Every row gives one point. A path goes straight from each point to the next, and from the last back to the first. The post is the endless flat space through its rows: a point in 2 columns, a line in 3, a plane in 4, and so on, so that a path can go around it. Count how often the path circles the post. Going back the other way cancels.
(in the rows, 128 means zero)

Post (1 x 2)
[[138  97]]
Path (11 x 2)
[[ 97  47]
 [110 108]
 [130 129]
 [169 148]
 [178  96]
 [160 102]
 [160 153]
 [107 118]
 [103  84]
 [115  45]
 [150  55]]
Times around: 0

Post (3 x 4)
[[ 95 131 189 185]
 [121 110 119 167]
 [124 126 171  56]]
Path (23 x 4)
[[156  94  99 121]
 [119  98 148 126]
 [ 83  91 227 152]
 [149  93 187 147]
 [149 116 123 117]
 [126 159 148 135]
 [152 142 157 152]
 [157  89 180 225]
 [131  79 155 113]
 [ 81 109 190 157]
 [ 69 142 177 112]
 [103 178 130 143]
 [117 170 138 138]
 [ 68 147 122  92]
 [ 69 100 127 100]
 [120  61 188  66]
 [ 69  84 176 162]
 [ 72 112 127 170]
 [ 94 125 126 105]
 [ 66  76 124 173]
 [140  43 133 119]
 [144 109 182  96]
 [123 138 190 196]]
Times around: 0

Post (7 x 8)
[[135 136 160 172 100 105 160 167]
 [130 133 120 152 104 119 171  81]
 [ 90 112 129  46 131 226 128 141]
 [127 132 212 164  94 112 101 124]
 [141 128  73 119 207 100 175  85]
 [140 133  86  86 150  44 179  90]
 [108 113 249 108  93 205 159 153]]
Path (15 x 8)
[[ 91 122 162 100  46 116 184  89]
 [121  75 160 105 124  90 123 106]
 [151 108 119  99  96 178  89 110]
 [150 128 207 136 161 143 170  79]
 [109 171 173 124 104  86 148  90]
 [ 50 118 160  88 117 134 158  94]
 [ 98  75 150 145  99 112 152 116]
 [145 111 128 104 104 122 193 100]
 [164 139 169  79 124  86  82 109]
 [116 154 188 146 110 179 170 123]
 [118 134 190 120 151 115 161 130]
 [129 157 130 134 119 201 151 115]
 [169 136 141 155 128  73 117 121]
 [131 106 151  65 150 123 129 109]
 [104  97  54 102 176 154 153  67]]
Times around: 1

Post (11 x 12)
[[143 141 138 184 101 102  96  93 170 137 133 185]
 [171 178   7 166  74 172 156 120 132  61  78 134]
 [115 137  78  17 105 216 142  77 131 151 155 160]
 [109 158 132  75  86 123 188 123  85 149 153 176]
 [ 76  94 137 119  72 170 124 122  44 159 210 138]
 [ 70  93 107  76 110 142 103  93  87 140 135 180]
 [160 147 135 141  91 107 138 119 187  84  86 122]
 [141 102 108 196 131  74 116 145 172 180 144 104]
 [120 175 142 167 119 126 125 169 165 148 105 159]
 [ 97 129 126 202 137  66 139 149 190 112 173 105]
 [167 175 124 109 171 140 162 105 144  75 100 143]]
Path (24 x 12)
[[173 153  71 109  83 144 168 161 127 210 161 155]
 [187 150 120 100  89 123 145 154 127 133  80 194]
 [215 152  81 114  72 147 126  57 132  75  99 134]
 [163 232 129 122 106 174 158 110 126  56  70 164]
 [111 195  30 144 125  67 156 164 129  98 136  94]
 [ 91 158  96 167 113 138 128 150 116  73 159 153]
 [162 121 114 131 116 114 155 177 148 152  72 119]
 [ 73 122  95 133  85 186 161 102 188 153 144 145]
 [110 112 134 129  46  81 141  86 152 178 152 129]
 [123 126 139 170  67  91 139 114 108  61 144  85]
 [115 144 186 108  65 148 157  83 124 102 105 145]
 [145  84 122 178 122 115 178 100 180 134 143 116]
 [143  81 115 130  32 129 156 126 134 107 205 122]
 [107  98 128 182 146  79 155 147  83 140 153 163]
 [128 140 134 150 191  87 173 105 155 165 170 167]
 [128 219 206 166 110 202  91  88  84 120 113 168]
 [140 112 108 146 130 150 107 119  88 126 179  82]
 [ 95 160  97  91 107 106 129 174 133 144 123 176]
 [105 138  69 113 145 140  71 119 100 136 154 137]
 [117  64 132 118 154  76 127 183 111 114 151 104]
 [177 136 171 164 107 140 198 152 129 113 150 128]
 [171 133  66 179  69 127 203  38 160  74 124 140]
 [101 140  88  86 136 163 103  68 119 133 132 101]
 [ 98 111  85 134  95 101  98 122 129 153 147 145]]
Times around: 2

Post (17 x 18)
[[117 138  62  78  98 162 124 110 130 127 171 149 107 220 193  38 118  94]
 [172 169 203 117 139 194 187  66 137 132 162 119 153 126 133 217  78 100]
 [149 153  90  99 139 180  86 145 130 162 123 165 120 128 158  62 171  76]
 [148 145 201 143 100 186 131 142 169 130 121  40 164 117 100 178  79 100]
 [ 83 144  75 101 130 110 108 130 125  73 125 201 161 178 151  66 163  75]
 [ 71 153 151 135 111  99  61 103 145 188  76 120  83  88  65 157 159 169]
 [154 147  89  98 127 142 118 115  88  96 154 114 123 157 194  98 192 130]
 [212 133 158  69 130 140 157 125 164 138 135 106 181 165 110 204  92  99]
 [139 211 114 122 164 163 123 165 104 143 178 128 145 201 146 113 126 108]
 [195 168 177 156 172 174 109  65 189 149 119  68 198 166 146 202  60  86]
 [113  75 173 137 179 156  61 132  90 149 106  99  82 120  64 168 117 127]
 [ 87 113 100 123 162 126  53 108 139 151 149  99 122  52  49 123 104 158]
 [112 148  78 159 146 133 107 107 108 141  75  90  76 100  67 147 132  91]
 [136 131  60 140 125 119 136 159 149 126 181 184 104 182 215  94 176  87]
 [186 168 181 130 186 142 172  99 202 116 112  94 126 143 113 125 113 115]
 [181 159 200 128 130 163 126  70 174 146 184  57 169 146  78 190 122  50]
 [152 154 102 136 108  75 121 131  84 124 142 173 111 162 199  27 131  92]]
Path (25 x 18)
[[ 95 227 173 121  96 231 128  84 120 138 162  76  47 126 144 122 108 125]
 [170 148 116  96 142 135 131 143  81 122 135  82  97 180  95 137  68 195]
 [ 95 173 140 166 163  88  90 102 134 140  74 194 189 219  97 166  85 133]
 [136 112  90 128 206 133 145 198 127 134 142 115 118 176 159 138 143 156]
 [148 137 194 153 192 146 129  80 142 176 121 152 112 139 158  23  84 152]
 [163  97 136 144 164 148  85 136 103  84 112 125 220 150 114 134 147  94]
 [ 86 115 125 199 130  98 169  71 143 156 103 180 136  92 159 120  91  49]
 [ 32  82 120 140 153 126 154 148 199  56 149 110 135 126 138 159 140  79]
 [123 146 143 129 193 151  54 120 154 116  58  50 127 123  71 184  65 102]
 [130 183 182 110  86 207 142 132 134 125 204  87 142 131 113 138 112 111]
 [165  84 144 148 169 151  89  76 149 136 143  98 157 191 109 180  83 160]
 [126 145 137 141 157 167 145  86 123 118 130 107 156 147 118 182 196 112]
 [126 119 126 151 201 107 145  67 141 119 176 117  96 166 166 119 131  99]
 [172 160 120 126 158 144 107  81 141 169 124 144 128 122 170 148  71  91]
 [186 163 162 183 141 171 169 146  97  54 129  98  59 129 134 142 141  87]
 [136 130  95 127 167 149 123  76 191 152 133 215  93 130  85 109 179 112]
 [117 150  82 132 133 182  82 143 219 157 118 143 137 155  59 127 164  67]
 [ 99 188 133 152  99 150 121 158  87 108 139 176 151 170 135 213 123 113]
 [130 188 128  93 111 137 105 114 175 111  42  80 111 132 134 131 150  92]
 [ 71 171 124 109 141 161  32 163 142 150 153  89 116 113 118 103 138 105]
 [181 160 212 104 128 144  63  55 127 124 129  43 138 151 128 125  73 187]
 [180 130 130 109 182 168 167 188 131  96 139 206 128 174 159 134 189  95]
 [125 142 129 175 130 164 165  91  87 159 194  97 102 186 142  86  70 119]
 [ 79 114 150 140 129 125 100  95 108  92 160  77 170 211 142 168 103 123]
 [178 135 106  43 120 108 117 113 115 115 103 128 175 166 185 111 111 106]]
Times around: 3

Post (17 x 18)
[[182  86 138 134 114 149  90 123 144 192 131 136 122 120  77 105  67  99]
 [163 139 155 122 116 106 140 130  91 136  73  45 134 111 167 156 114 137]
 [131 164 144 158 136  83 104 163 118 140 112 107 135 131 166 164 163 183]
 [102 143  89 106 111 159  71 102 117 155 147 139 154  79 107 167 131 179]
 [165 102 145 128 150  67 131 183 180 146 126 115 127 145 144 107  48 172]
 [137  94 169 139 131  92 176 146 137 176 149 124 107 129 132 103 153 123]
 [152 126  96 152 155 135 120 146 236 157 153 139 113 153 105 118  55 136]
 [125 105 161  88 110 122 141 144 148 116  76 123 144 137 108 171  87 115]
 [144  81 188 115  84 120 141 121  59 152 100 128 142 139 222 127 144 118]
 [174 169 164 139 195 110 122 110 137 112 183  58 173 147 122 154 112 151]
 [103 177 103 121 114 107 148 109 157 105 112 116 170 153  91 166  41 144]
 [ 92 127  94 174 152 108 127 140 133 120 166 172 128  90 101 174 115 146]
 [111 144 128 133 124  77 141 204 120 124 134 123 187 126 187 119 129 143]
 [183 147 121 107  93 146 150 117 168 102 159  56 152 157 126 170 137 180]
 [186 164 156 127 149  95 157 146 145 127 173 158  79 136 135  63 140 116]
 [116 124 129 111 142  21 132 138 114 117 172  89 144 152 155 138 103 121]
 [127 126 114 139 186 102 180 127 136  86 131 134 139 194 104 116 141 113]]
Path (30 x 18)
[[135 104 180 114 143  52 141 187 169 116  61 106 104 177 142 116  70 176]
 [ 89   7 154 134  89  71 200 169  69 217  61 109 108 182 166 100 143 138]
 [212 191 155  29  85 157 124 144 141  79  93 110 124 135 126 155  93 118]
 [170 202 166 202 196  81 121 153 146 152 176 144 102  75 144 129 122 108]
 [121 126 125 156  93  88 127 108 111 182  61  99 168  90 185 120  73 163]
 [108 146 158  85  96 107  82 188 146 138 120 112 185 143 211 133 148 117]
 [170 205 186 138 141  87  95 172 151  89 225 129 130 163 135 127 103 153]
 [ 99 114  74 110 163 130 101 131 140 107 198 142 150 148 147 204 126 214]
 [185 138 140 138 169 210 146  90 142 143 156 114 188 113 109 179  92 152]
 [192  78 165  69 125 106 137 184 176 178 113 133 109  93 142  82 136 180]
 [188 121 102 118  96 117 119 145 160 126 127 129 163 130 145  73  93 125]
 [170 160  93 125 129 132  94 115 122 129 117  72 161 155  45 178 162 100]
 [142 117 124  75 113  28 132 173 113 137 154 120 115 163 194 101 115 158]
 [ 85 124  69 131 117 123 131  79  48 127 135 153 126 184 188  90 114 115]
 [105 194 107 141 146 110  39  87  86 134  92 129 155  90  90 133  27 175]
 [164 174 182 128 125  76  87 122 116 174 109  50 132 124 166  73 162  96]
 [180  90 232 116 115 102  75 102 165 209 141  71 129  93 117 137  63 103]
 [ 71 160 136 117  83  97  90 101  98 151 170 149 110 126 161 129 159 183]
 [ 94 171 147 119  88 148 185 138 128 142  88 139 144 159  87 137 111 153]
 [179 139  89 165 106 122 143 179 174 166 177  92 117 170 145 137 198 148]
 [153 113 133 143 182 159 198 165 213 126 173 132 165 111 109 145 129 166]
 [165 146 167 111 113 131 217 127 133 145 131  86 193 137 139 114  87  98]
 [119 133 187 160  92 102 236 224 189 152 165 110 158  94 145 191 164 192]
 [142 182 177  75 133  52 165 124  59 138  93 105  79 118 123 103  38  95]
 [104 135 110 153 198 112 120 167 148 103 177 133 127 144  90  96 163 114]
 [ 73  92 130  57 115  57 105 124 128  99 122 148 126 115 183 166  77 148]
 [163 110 149  98 167  98  86 119 180  53 156 189 172 134 133 184  52 184]
 [184 187 102 136 128 139  87  45  38 124  77 171  90  83 153 156  80 138]
 [175  92 214  72 216  97 165 201 224 132 171  88 162 182  94 106 104 111]
 [160 141 149 121 113 123 116 156 162 153 155 179  95 142 148 101  66 241]]
Times around: 0
